Each row is a point. The window is the flat piece filled in between its corners: a triangle in 3 columns, a solid with four corners in 4, and so on. A path goes straight from each point to the next, and from the last back to the first. List the points from which the path goes on through the window.
In the rows, zero is written as 128.

Window (3 x 3):
[[182  84  72]
 [138 188 163]
 [105 125 116]]
Path:
(1): [143 158 185]
(2): [127 107 135]
(3): [ 86 174  79]
(4): [147 168  77]
(5): [203  82 147]
(6): [121 105 126]
(7): [142 127  87]
(8): [ 90 213 134]
Through the window after points: 2, 6

Window, 6 rows:
[[225  49 118 183 146  79]
 [134 152  83 136 128 157]
 [ 43 120 104 125  92 178]
 [ 85 197 207 129  57 121]
 [141 114 116 184 188 144]
 [193 131 174  95 225 103]]
Path:
(1): [ 82 159 111 123 156 128]
(2): [102 159 147 140 100  89]
(3): [135 122 169 133 117 169]
(4): [121  99 166 144 128 166]
(5): [117 139  50 165 155 101]
(6): [ 97 139 110 140 115  82]
(7): [156 102 162 169  77 174]
(8): [120 154 171 157 119 185]
(9): [ 88 161 135 120 121 106]
(10): [138 112  83 117 197  80]
(11): [192  94 155 201 135 196]
(12): [183 144 113 122 144 184]
(13): [108 138 117 133 162  87]
(14): [ 87 164 147 121 121  68]
(15): [136 156 194 178  84 218]
(16): [132 155 171 117 137 173]
Through the window after points: 2, 4, 12, 14

Window (9 x 9):
[[131 123 163 120 210 186 120 149 130]
 [131 111 157 110 127 111 144  45 156]
 [133  82 143 189 150 157  41 170 221]
 [104 114 122 110 126  98 179 152 217]
 [ 93 159 115  93 104 101 111 124 168]
 [195  92 145  69 136 158 136 110 158]
 [158  76  92 103 189 231 228 118  33]
 [159 176 130 138 131 103 136 134 182]
 [105 123 208 131  83  90 117 113 122]]
Path:
(1): [131 165 164 101  76 175 161 134 194]
(2): [132 117 128 130 140 194 126 148 177]
(3): [146  95 123 128 190 108 104 140 184]
(4): [169 100 136 124 166  97 135 142 140]
(5): [104 135 146 108 105 217 126 135 174]
(6): [112 177 192 114 119 181 184  64 176]
(7): [124  78 130 116 107  47  75 140 121]
(8): [153  80 140 119 172  98 119 173 132]
(9): [117 134 142 146 115 154 113 142 209]
(10): [143 122 171 122 142 210 166 107 150]
(11): [136  84 131 123 172  80  99 152 137]
(12): [153  84 139 156 157 126  75 164 186]
(13): [102 111 147 178 127 183  71 130 220]
(14): [125  78 162 149 126 249 174  72 164]
(15): [157 108  90 105 188 104 135 170  90]
(16): [142 101 116  90 152 107 110 111 137]
Through the window after points: 6, 12, 14, 16

Window, 12 rows:
[[ 55 100 170 117 120 184 114 118 143 118 139 131]
 [143 129 121 101  68 125 172 153  26 179 182 189]
 [174 111 169 160  93 137 127 145 153  87 112  99]
 [ 49 101 149 124 100  94 151 103 158  94 102 192]
 [227  74  60 138 116 118 219 129  93 145 145 107]
 [104  62 235 180 134 140 121  91  99 194 130 116]
 [ 82 177 147 113 150  62 200 106 190 117  78 150]
 [175 181 124  99 180 118 134  89 124 124 160 219]
 [124  96 161 138 179  68 130 103 134 101  86  72]
 [137 174 162 125  85 177  54  34 106 122 180 110]
 [184  92 112 179  86  77 110 181 184 143 120  76]
 [180  84 120  26 114 154  80  88 132 137  95 172]]
Path:
(1): [125  97 166  97 146  93 160 108 155 140 165 111]
(2): [153 129 117 192 137 151  90  83 121  85  32 142]
(3): [107 152  68 105 119 165  66 107 132 125  83 149]
(4): [214  47 209  43 117 115 143  85 129 144 150 162]
(5): [ 99 128 150 102 105  89 158 124 183 124 159 168]
(6): [131 144 125 147 139 119 170 105  41 145  41 133]
(7): [102 159 111 137 142  91 169 122 140 159  73 155]
(8): [118 140 163 105 114 100 164 108 146 112 140 143]
(9): [126  86 194  71 146  73 189  95 146  97 157 118]
(10): [136 151  89 219 103 146  78 129 170 147  59 116]
(11): [ 98 150 141 207 109 158 121 137 109 134  56 141]
(12): [148  63 130  75  97  37 145 123 205 110 177 128]
(13): [132  93 151  81  89  80 184 112 127 102 168 161]
(14): [140 108 109 157 138 135 127 162 118 181  68 139]
(15): [138  99 106 137 132 109 130 111 122 133  87 129]
(16): [139 114 216  95 144 114 170 113 132 101 189  85]
Through the window after points: 3, 5, 7, 11, 15

Window:
[[167 140  31 152 121  82  50 249 162  94 167 200  97 124]
 [118 133 145 114 130 132 151 116 112  65 133 114 154  91]
 [103 111 113 140 151 158 114  94 121 173 154 116 137 132]
 [136 134 101 110 124 125 125 104 115 148  89 157  97  94]
 [141 117 105  86 140 111 103  76 130 113 146 174 104 147]
 [166 145  90 162 148  89 208 103  75 136 145  89 197 102]
 [130 130  86 138 106 121 165 108 157 153 134 155 158  98]
 [125 118 154 169  91  67  81 109 210 190 134  55 173 119]
 [147 145 163 120 153 153 172 116 143 131 149 143  81 118]
 [114 160 110 141 175 153 126  86 145 131 111 149 115 153]
 [135 150  93 134  89 121 170 110  95 139 132 124 143 144]
 [ 94 130 100 154 129 105 161  81 104 127 129 154 104 108]
 [155 106 151 179 112 133 125 127 146 118 105 163 125 111]
 [114 141 157 131 118  96 163 110 105 152 105 172 157 106]]
Path:
(1): [113  89  97 151 144 108 188 115 130 133  92 114 116 143]
(2): [140 147 115 145 138 130 129 104 122 140 144 138 149 113]
(3): [127 186 111 142 141 124 104  92 133 130 199 144 129  88]
(4): [127  84 102 133 122 120 169 120 128 130  78 132 130 147]
(5): [121 100 137 124 145 120 168 148 158 127 108 145 119 127]
(6): [140 158 132 141 125 134 138  89 112 123 150 138 118 103]
(7): [133 168 137 152 118 106 121  96 120 150 148 140 140  62]
(8): [112  95 105 112 126 135 185 127 109 138 100 147 140 199]
(9): [121 109 135 121 133 109 156 124 141 129 111 136 133 110]
(10): [158 181  95 172 142 148 101  96 126 136 165 160 103 118]
(11): [135 165 120 142 118 127 137  97  98 111 148 159 129 116]
(12): [134 100  78 112 164 130 154 139 138 133  93 150 117 132]
Through the window after points: 1, 5, 7

Window, 14 rows:
[[128  69 109 127 124  97  91  84  72 199 151  60  77 222]
 [100 103 165  72 131 116  93 146 164 102  95 173 153 158]
 [125 183 137 119 152 170 137 107 139 118 118 103 159 185]
 [147 154 118  49  64 153 135 185 125 104 153 115 160 113]
 [ 86 113 119 188  61  56 114 142 134  65  93 134 169  84]
 [111 118 182 166 143 170 133 121  89   7 104  92 128  70]
 [101 180 138 103  92 166  69 123 121 122 127 120  64 172]
 [151 128  81 134 145 116  75 116 137  65 204 165 107 167]
 [149  64  99 124  76  95 112 122  65 195 157 186 152 193]
 [ 96 102 109 128 123 144 115  62 117 134 127 107 160 130]
 [ 81 148 160  97 151 169 157 139 136 151 201 156 163 167]
 [192 187 120  47 193  95 133 109  73 155 145 168 169  78]
 [200 130 136  97 156 158  88 151 157 133 159 139 121 105]
 [159 152 194 113 115 129 107  79  89  89 168 113 126 125]]
Path:
(1): [144 123 140 122 114 115 144  97 142 107 157 141  72 110]
(2): [142 144 146 113 120 137 140 102 124  95 125 138 139 132]
(3): [121 152 155  94 127 143  70 147 109 118 171 135 159 138]
(4): [106 139 165 109 154 107  74 124 105  86 144 122 207 131]
(5): [124 113 130 106 100 125 121 140 148 108 117 154 115 139]
(6): [141 117 131 104  81 145 150 101 100 119 174 168  36 127]
(7): [142 152 139 111 178 125  77 150 113 111 109  98 232 126]
(8): [122 150 114 104 157 166  82 135 108 124 141 119 204 176]
Through the window after points: 4, 6, 8

Window, 14 rows:
[[154 132  50 130  24 103 162 128 179  96 159 160 123 149]
 [164 128 124  93 179 234 113 113 151 176 188 141 104  65]
 [186 111  71 137  98 102  89  80 135 105 156 189 187 161]
 [ 93 122 122 177 129 132 139  60  81 109  82 144  85 150]
 [146 112  96 126 139  98  83 140  55  78 125 166 126 234]
 [155  75 156 181 143 134 117 123 134  34 119  92 157 127]
 [127 171 214 113  51 152 140 101 119  67 142 145 102 117]
 [203  69 168 114 127 197  59 159 137 203 142 167 151 224]
 [163 123 147 131 128 229 154 107 115 185 187  98 157 103]
 [152  99 219 148  74  85 169 135  87  92 182 187  66 149]
 [175 149 173  70  95 154 174 147  89 198 115 135  67  79]
 [ 85 186 195 116 176 105  64 192 170 163 105 128 174 163]
 [100 138 135  30 198 104  87 119 133 189 105 117 131 196]
 [165 215 151 149 109  84  78 121 191 167 152 124 110 194]]
Path:
(1): [154 172 134 166 142 141 155  72 118  85 108 174 131 161]
(2): [152 142 156 116 151 172 135 111 152 142 150 152 139 156]
(3): [177 110  51 129  48 124  37 138 105 158 135  98 139 110]
(4): [127 132 145 170 109 123  77 144 105 120 145 101 126 126]
(5): [135 153 150  66 175 125 130 126 143 149 100 194 142 227]
(6): [144 128 119 125 134 158 173 108 119 106 116 162 118 153]
(7): [152 113 165 131  99 128  84 109 117 137 166 112 119 132]
(8): [113  71 156 139 105 117  73 190 119 203 146  88 135 151]
(9): [168 196 163  96 133 144 168 100 136  88 121 183 105 121]
(10): [211 117 181  82 161 185 142 158 148  68 135 194 168 210]
(11): [124 140 141 138  74 120 106 114 115 183 153  98  96  91]
(12): [121  65 129 121  98 125  85 133 116 138 142 107 114 130]
Through the window after points: 4, 8, 12
